Each row is a point. Each copy is the shape, with its points in the same order, stretched, turned, moved and blurred by noise. Some copies are also mirrored. Which?
In the rows, zero is written as 128.

Shape:
[[108 157]
 [189 152]
 [108 122]
 [123  88]
 [126 167]
 [152 125]
 [143 106]
 [105  87]]
Copy 1:
[[116 163]
 [175 132]
 [106 128]
 [115  87]
 [133 165]
 [138 115]
 [128 102]
 [ 95  95]]
Copy 1 is: only turned
Copy 2 (8 x 2):
[[142  95]
 [181 148]
 [121 115]
 [ 91 155]
 [160 100]
 [136 149]
 [114 148]
 [ 84 142]]
Copy 2 is: mirrored
Copy 3 (8 x 2):
[[124  98]
 [191 134]
 [112 121]
 [106 162]
 [149  95]
 [150 140]
 [137 151]
 [ 94 154]]
Copy 3 is: mirrored
Copy 4:
[[150 140]
 [102 179]
 [138 111]
 [112 102]
 [146 153]
 [110 140]
 [104 120]
 [123  90]]
Copy 4 is: mirrored

Shape, 8 rows:
[[137 137 112 121]
 [124 171 117 173]
 [123  92 160 113]
 [ 67 126 121 105]
 [161 107 137 110]
 [141 123 176 121]
 [ 92 142 112 155]
 [ 73 119 144 149]]
Copy 1 (8 x 4):
[[130 125 125 117]
 [139 149 128 175]
 [ 94  76 142 125]
 [ 76 137 106 115]
 [131  87 146 113]
 [114  87 173 155]
 [114 140 104 150]
 [ 81 117 108 164]]
Copy 1 is: only turned
Copy 2, 8 rows:
[[142 122 119 144]
 [ 98 161 135 158]
 [166  94 150  88]
 [116 133 100  74]
 [173  95 139 139]
 [137  88 162 116]
 [110 159 126 113]
 [115 138 145  71]]
Copy 2 is: mirrored
Copy 3 (8 x 4):
[[131 145 101 140]
 [149 120  93 184]
 [121 116 131 100]
 [ 83 116  82 126]
 [141 149 128 116]
 [121 124 155 129]
 [122 104  81 156]
 [108  83  99 142]]
Copy 3 is: only turned

Shape (13 x 8):
[[144 144 129 182 124 140  70  83]
 [117 108 126 168 152 135  91  90]
 [158 128 117 128 118  84 167 156]
 [ 90  99 108  77 133 137  96 106]
 [152 150 118 121 119  87 158 117]
 [181 129 141 114 153 103 152 117]
 [105 101 114 104 121  99 116 102]
 [107  86 128 112 141  92 108 110]
 [128 107 154 156 102 147  80 109]
 [130 156 142 129 148 104 151 142]
 [166 128  95 121 152 101 157 146]
 [119 129 123 163 143 150  46 113]
 [121 105 129  89 124  74  92 118]]
Copy 1, 13 rows:
[[138 141 162 184 141 150 107  95]
 [104 135 152 161 155 142 130  95]
 [143 104 121 109  96 104 146 123]
 [ 70 119 114 113 149 147  94 113]
 [149 114 129 100 108 125 128 106]
 [153  76 148 105 142 127 131 109]
 [ 88 119 133 106 130 124 105  95]
 [ 84 113 148 110 147 112 110  97]
 [101 123 164 171 120 148 109 124]
 [142 129 128 108 131 128 145 138]
 [146  94 101 115 129 112 147 108]
 [107 143 143 186 164 136  98 116]
 [ 99 107 150 103 147  95  77 103]]
Copy 1 is: only turned
Copy 2:
[[158 167  83 148  86 146 100 112]
 [124 125  97 131 103 148  87 108]
 [116 116 174 137 112  85 182 124]
 [ 99 113  92 101 133 111  69 173]
 [126 144 136 113 121  95 185 117]
 [150 136 138 148 157 101 152 105]
 [104 109 100 101 104  92 110 136]
 [ 93 107 109 122 116  93  89 116]
 [158 134 118 138  77 116  71 121]
 [105 156 168 125 137 106 147 115]
 [124 114 150 152 146 107 181 142]
 [124 163  95 161  95 139  69 149]
 [ 99 137  95 122 113  59 103 135]]
Copy 2 is: only turned
Copy 3, 13 rows:
[[182 130 102 140 164 174 113  67]
 [148 104  85 114 151 167 124  85]
 [157 138 121 121 136  62 157 138]
 [ 93 104 121 125 102 142 106 105]
 [143 156 132 114 151  87 154 105]
 [145 108 142 108 180  93 154 113]
 [118 124 114 106 108 113 122  86]
 [126 102 108  90 115 116 116  94]
 [185  99 119 141 111 161 123  85]
 [148 137 132 100 153 115 151 147]
 [131 124 109 126 170  74 148 143]
 [169 104  95 141 146 184  86 106]
 [136 117 132  96 112  99  94  96]]
Copy 3 is: mirrored

Shape:
[[116 128 200 146 126 142 135 138 121 138 141]
 [114  87 146 133 124 142 101 139 138 160 147]
 [109 142 113 127 184  77 111 134 123  64 102]
 [111 131 107 155 134  97 103 139 151 145 107]
 [131  63 102 122 235 147 109 139 143 162 109]
 [104 128 118 108 127 130 150 150 127 161 117]
 [120  85 101 132 132  98 163 149 123 169 118]
 [113 139 159 115 128 118 171  77 131 126 119]
 [149 151 101 121 132 104 116 136 134 158 108]
 [102 125 128 114 135 105 131  75 116 137 143]
 [112 108 111 161 160 139 123 110 140 143 173]
 [ 95 149 110 108 151 110 158 118 137 169 107]
 [118 106 149 119 149 153 103 103 124  49 135]
 [116 124 105 203 136 138 103 104 132 168 114]
 [118 147 158 130 138 134 108 115 118 108 152]
 [102 148 113 135 125  98 104 147 113 147 113]
 [109 147 155 117 124 111 143 118 152 129 122]]
Copy 1:
[[124 128 143 188 106 126 136 183 136 119 144]
 [ 98 108 135 139 110 142  97 184 133 111 124]
 [139  93 115 106 154 102 146 109 167  99 161]
 [ 92 112 109 101 117 116 127 147 172 142 114]
 [ 66  83 121 130 205 174  82 146 141 127 158]
 [116 127 168 116 153 117 138 173 141 140 108]
 [101 131 115 114 177  92 108 185 133 132 107]
 [113 143 163 162 130  86 154 132 102 100 124]
 [117 137 147  87 134 119 113 122 145 165 123]
 [ 99 127 148 121 106  97 143 139  89 104 141]
 [ 76 133 104 136 129 165 130 166 114 107 141]
 [ 90 135 178 106 152 109 160 145 138 151 119]
 [147  85 121 164 126 137 126 119 113  46 149]
 [ 65 108  65 136 100 137 135 156 128 171 114]
 [131 124 141 145  99 138 139 143 122 110 157]
 [118 111 132  94 107 107 142 157 152 158 129]
 [116 134 171 139 122 105 142 139 148 108 121]]
Copy 1 is: mirrored
Copy 2, 17 rows:
[[ 57 145 145 119 149 143 124 138 146 107 135]
 [ 89 134 112 113 111 128 122 117 129 133 148]
 [167 131  95 108 145  90 151 138 110  81  52]
 [160 162 115 115 134  80 133 117 117 126 132]
 [143 101  52  79 130 136 112  82 166 132 107]
 [121 134  99 144 157 135 106 146 132 138 118]
 [141  95 101 136 155 107 104 123 124 120 137]
 [132 134 125 166 144 151 115 153 153  80 107]
 [169 146 109 113 137 119 114 154 126 137 125]
 [137 135 101 154 119 142 105 141 123  75 112]
 [122 139  89 131 133 147 142  91 108  92 144]
 [141 154  90 158 160 134  91 147 138 113 101]
 [111 117 123 114 107 147 174 120 132 101  71]
 [157 177 153 108 130 106 131  54 101 129 141]
 [101 150 126 109 127 145 134 139 123  96 104]
 [142 155 121 122 143 101 107 135  97 130 104]
 [112 158 113 146 140 122 120 154 152 102 120]]
Copy 2 is: mirrored
Copy 3 (17 x 11):
[[151 151 191 122 132 152 130  84 113 126 131]
 [133 120 176  79 107 154 138 100 162 146 153]
 [ 81 161  94 185 121  59 114 129 185 112 153]
 [116 130 133 156  87 127 158 107 189 147 166]
 [ 95 108 109  83 134 144  91  67 242 124 109]
 [125 134 144 118 133 115 176 105 167 161  96]
 [127  98 125 108 139 112 204  77 185 120 125]
 [109 116 132 159 182 105 144  87 101 150 141]
 [142 116 108 148  98 101 132 106 173 173 136]
 [104 123 110 125 170 118 154 104 140 177 173]
 [114 114 123 113 161 180 134 134 187 139 173]
 [105 126 128 159 154 117 172  90 182 175 107]
 [ 69 149 135 112 124 108  77 149 117 107 160]
 [134 122 116 125 108 208 159 102 166 145 185]
 [129 156 142 130 134 134 104 133 125 150 156]
 [139 159 132 141  95 114 170 110 174 163 145]
 [107 128 165 168 137 111 140 102 133 151 133]]
Copy 3 is: mirrored

Shape:
[[111 170 172 134 113 149 135 150 144  91 147 163]
 [106 141 171 108 163 142 130  87 147  80 132 116]
 [ 77 111 120 101 121 108 172 127 146 126  96 175]
 [ 65 107 115 124 123 118 133 138 133 152 122 168]
 [133 100 149 114 128 150 146 139 143 132 111 115]
 [115  86 136  99 135 101 139 130 111 158 134 174]
 [ 80 164 117 113 135 135 127 121 167 139  93 108]
 [119 145 133 140 139 107 134 108 145 117 110  90]
 [172 142 127 126  89 125 120 166 151 156 128 148]
 [125 111 142  88 158 133 119 123 100  97 129 150]
 [ 97 146 114 131 100 146  96 104 141 112 106  96]
 [174 118 136 144 154 114 119 109 121 159  71 143]
 [107 147  99 119  90 182 172 145 123 155 115 117]
 [137 125  78 146 160 139 135 156 174  89 101 112]
 [134 136 115 127 112 154 120 108 146 134 137 128]]
Copy 1:
[[ 97 133 146 112 101 120 105 105 143 143 201 133]
 [ 99 107 107 130 117 115 101  94 149  98 153  70]
 [ 54 104 141 149 141 104 114  67 140 124 115 168]
 [ 88 113 154 151 180 104 121  93 127 134 130 182]
 [106 112 162 127 124 153 130 104 103 132 123 122]
 [117  99 154 100 164 112 131  93 143 122 116 177]
 [ 69 143 106 168 144 120 110 106 118 159 107 112]
 [100 122 107 156 115 126 127 146 136 116 111 103]
 [134 138 166 105  98 149 118 142 129 181 113 169]
 [120 118 115  73 138 105 118  90 124  91 142 125]
 [121 129 111 168 125 104  98 127 103 147 132 114]
 [140 105 102 119 111 168 106 154 115 122  92 164]
 [111 166 151 165 122 122 156  77  78 154 116 165]
 [ 84 161 144 145 118 152  83 153 113  86  91 115]
 [148 141 136 143 121 124 107 115 127 141 120 140]]
Copy 1 is: mirrored
Copy 2, 15 rows:
[[175 130 183 183 104 121 129 158 153 126 140 147]
 [140 109 179 159 133 140 144  98 124 155 123 119]
 [143 146 170 114  90 153 107 123 166 132  96 208]
 [133 136 170 105  92 145  86 132 173 130 135 166]
 [131 125 122 125 145 150 122 134 148 155 141 164]
 [121 151 155  94 125  94  81 116 158 152 144 185]
 [115 137 149 130 107 197 124 116 155 103 106 126]
 [120 120 124 144 116 159 128 108 140 136  73 118]
 [134 167  98 123 116 107 120 150 155 108 147 149]
 [130 114 167 115 141  91 109  99  98 155 165 172]
 [136 122 120 137 111 162 108  79 158 106 126 106]
 [142 170 136  81 174 135  74 124 104 134 110 146]
 [103 157  94 143  89 173  97 125 151 122 161 175]
 [139 101 124  89  83 167 143 150 104 135 115 133]
 [126 153 122 125 104 139 111 112 140 132 156 125]]
Copy 2 is: mirrored
Copy 3 (15 x 12):
[[ 82 133 186 122 148 107 105  94 111  92 140 159]
 [118 102 147  94 132 153  82  85 114  90 109  99]
 [ 71  70 109 120 148 125 141 141  57  75  78 154]
 [ 80  72 131 135 123 117 146 139  84 127  92 158]
 [ 99 119 115 130 166 141 101 154 108 124 153 126]
 [100 116 106 166 130 100 154 144  42 135  86 129]
 [ 78  66 103 112 129 134  86 135 163 101 102 157]
 [135 103 118 117 144 130 121 125 170  97 100 117]
 [104 138 104 180 160  70 114 145 138 125 172 166]
 [134 136 133 131 114 138 101 122  53 125 111 143]
 [121  70 131 131 108 164 106 127 176 100 156 149]
 [146 139  74 162 172 131 150 112 123 141  99 156]
 [ 46 121  93 102 118 133 122 157 135 114 181 176]
 [155 103 102  76 177 111  91 151 144 140 151 174]
 [109 101 104 126 122 119 117 109 139 129 167 138]]
Copy 3 is: mirrored
Copy 4 (15 x 12):
[[ 76 118 120  55 108 123 146 114 100 101 110 155]
 [ 92 138 159 110 157  97 143  95 114 128  66 113]
 [ 98  63 119 150 128  75 140 106 168 135 105 167]
 [100  71 137 136 164 111 139 144 151 142 150 171]
 [122  96 150 114 108  84 116 136 144 106 105 112]
 [149  52 149 126 146 101 149 116 154 136 153 137]
 [ 93 140 125 144 143 120 102 137 130 167  91 155]
 [119 146 124 154 134 123 121 129 126 139  93 107]
 [144 131 107  79  76 132 102 132 151 111 162 134]
 [128  81 133 104 173  91 132 112 119 122 113 124]
 [ 86 142 119 123 159 146  82 136 138 125 111 118]
 [184 112 152 168 126 144  89  99 136 115 113 138]
 [ 88 101 106 136  91  86  85 128 109 120 160 136]
 [136 162  95 152 134  59 115 166 136  96  90 157]
 [118 150 138 110 126 116 105 116 128 117 149 123]]
Copy 4 is: mirrored

Shape, 16 rows:
[[145 123 111 135 134 137 143 163 118 105 135 108]
 [107 141 120 125 113 130 134 134 103 182 120 125]
 [196 113 131 128 112 144 116 106 122  97 119 118]
 [119 155 135 122 124 109  71 156 127 108 127 113]
 [154 179 122 138 142 119 132 119 120 104 166 142]
 [129 111 130 124 110 143 132 105 124 164 126 198]
 [128 134  90 137 115  98 155 114 129 102 132 130]
 [140 148 135 120 117 125 111 130 103 143 226 140]
 [143 108 128 136 107 108 148 160 165  95 123 105]
 [144 162 129 133 112 107 150 143  92  98 150 145]
 [108 127 132 152 174  96 151 124  94  96 129 113]
 [122 119 125 164 128 101 140 144 127 170 131 119]
 [114 135 129 122 108 171 123 117 101 116 121 110]
 [109 114 126 163 107 160 102 134 126 148 134 175]
 [153 111  73 123 118 131 128 108 126  97 136 230]
 [133 133 104 147 112  93 147 133 102  99 132 114]]
Copy 1 (16 x 12):
[[122 125 139 127 115 105  99 120 107 138 123 134]
 [122 143 128 132 125 180 119 145 122 118 141 117]
 [132 147 106 141 113  76 113 133 164 170 153 130]
 [105  93 170 134 183 113 125 130 127 147 122 104]
 [109  81 141  85 112 124  93  95 133 175 138 113]
 [132 125 101 150  99 170 112 145 172 124 182 181]
 [ 77 144 143 146 107 130 111  99 123 151 150 128]
 [106  41 112  96 112 143  89 146 140 118 146  85]
 [130 118 134 174 130 101 109 100 130 120 115 126]
 [107 113 160 117 122 120  66 110 137 155 147 113]
 [101 138 195 103  83 110 128 114 103 134 132 103]
 [132 119 143 162  95 167 132 133 120 115 114 109]
 [117 151 144 121 140 112 122 123 118 129 177 124]
 [132 105 140 152 118 160 124 144 130 129 190 159]
 [ 73 117 110 147  98 132  84 129 156 184 204 225]
 [ 92 145 160 145 107 114 103 112 110 146 138 103]]
Copy 1 is: mirrored
Copy 2:
[[120 119 152 129 139 143 159 172 145 101 120 145]
 [107 121 132  91 109 106  67 153 116 127 116 141]
 [138 114 104 172  87 107 182 117 133  99 151 121]
 [160 156 116  92 112 142 137 127 156 116 157 172]
 [119 118 138 127 119 170 139 146 124 135 198 174]
 [ 86 129  84 156 110  91  77 163 119 161 147 108]
 [ 76 135 160 130 121 127 123 147 131 121 152 158]
 [142 129 136  59 133 133 124 174 137 158 223 125]
 [110 145 152 145 156 144 138 118 171  85 124 116]
 [134 122 174 142 138 129 114 180 119 115 190 165]
 [133 118 177 106 174 139 154 141  87 156 120 177]
 [100  89 143  98 162 112  94 117 133 128 119 136]
 [120 147 116 106 104 116 140 157  95  91 119 142]
 [ 94 127  63 120 147  98 107 165 142 124 128 152]
 [ 51 140  84 194  95  97 128 206 165 177 175 159]
 [108 118 172 122 132 110 132 155 135 109 153 168]]
Copy 2 is: mirrored
Copy 3 (16 x 12):
[[121 108 135 140 116 136 154 119 141 130 114 124]
 [142 101 144 101 122 139 120 141 123 146 161 144]
 [121 132  99 108 135 137 150 100 166  60 124 122]
 [136  80 129 166 136  93 111 154 121  96 156 124]
 [166 145 131 127 156  98 153 134 127 119 130 153]
 [165 156 118 112 108 172  87  99 156 148 141 112]
 [149 171 125 116  82 118 157 107 106 125 126 138]
 [207 107 173 136 181 108 130 103 120 160 176 106]
 [139 138 134 143  85 142 147 138 128  97 105  88]
 [182 111 120 136 140 135 165 117 105 132 125 160]
 [117 109 139 126  94 108 136  90  92 124  68 175]
 [145 115 132  97 100 127 128 141 111 151 115 112]
 [127  86 164 122 119 130 127 108 163  92 153 168]
 [161 105 138 133  97 138  85 115 180 156 140 114]
 [163 209  79 151  86 165 115  65 156 166 131 107]
 [154 121 121 119  97 118 171 107  93 125 115 151]]
Copy 3 is: mirrored
Copy 4, 16 rows:
[[148 124 131  96 136 134 167 151 111 127 137 140]
 [149 135 166 159 123 125 117 122 170 176  86 107]
 [153 121  85 105 124 119 126 111  82 129 116 155]
 [164 159 110 127  90 147 113 148 138 133 126 157]
 [148 130 100 152 126 109 182 154 122 113 117 179]
 [ 82 108 102 161 153 123 101 118 165 154  54 123]
 [151  91 128 138 133 137 160 121 147 109 125 170]
 [104 118 122 174 119  89 139 195 119 157 128 193]
 [124 130 114  90 140 168 148 115 133 118 165 164]
 [121 130 120 117 101 119 186 142 146 122 101 180]
 [163 132 158 118 137  92 134 119 140  66 128 156]
 [145 148 166 135 167 139 114 123 162 147 109 149]
 [152 122 149 138  94 145 133 122 101 140 105 104]
 [104 128 139 143 144 180 108 148 131 147  68 127]
 [ 99  53  53 141 154 134 145 158 150 112  59 161]
 [163 109 153 118 120 133 157 126 141 111 124 173]]
Copy 4 is: only turned
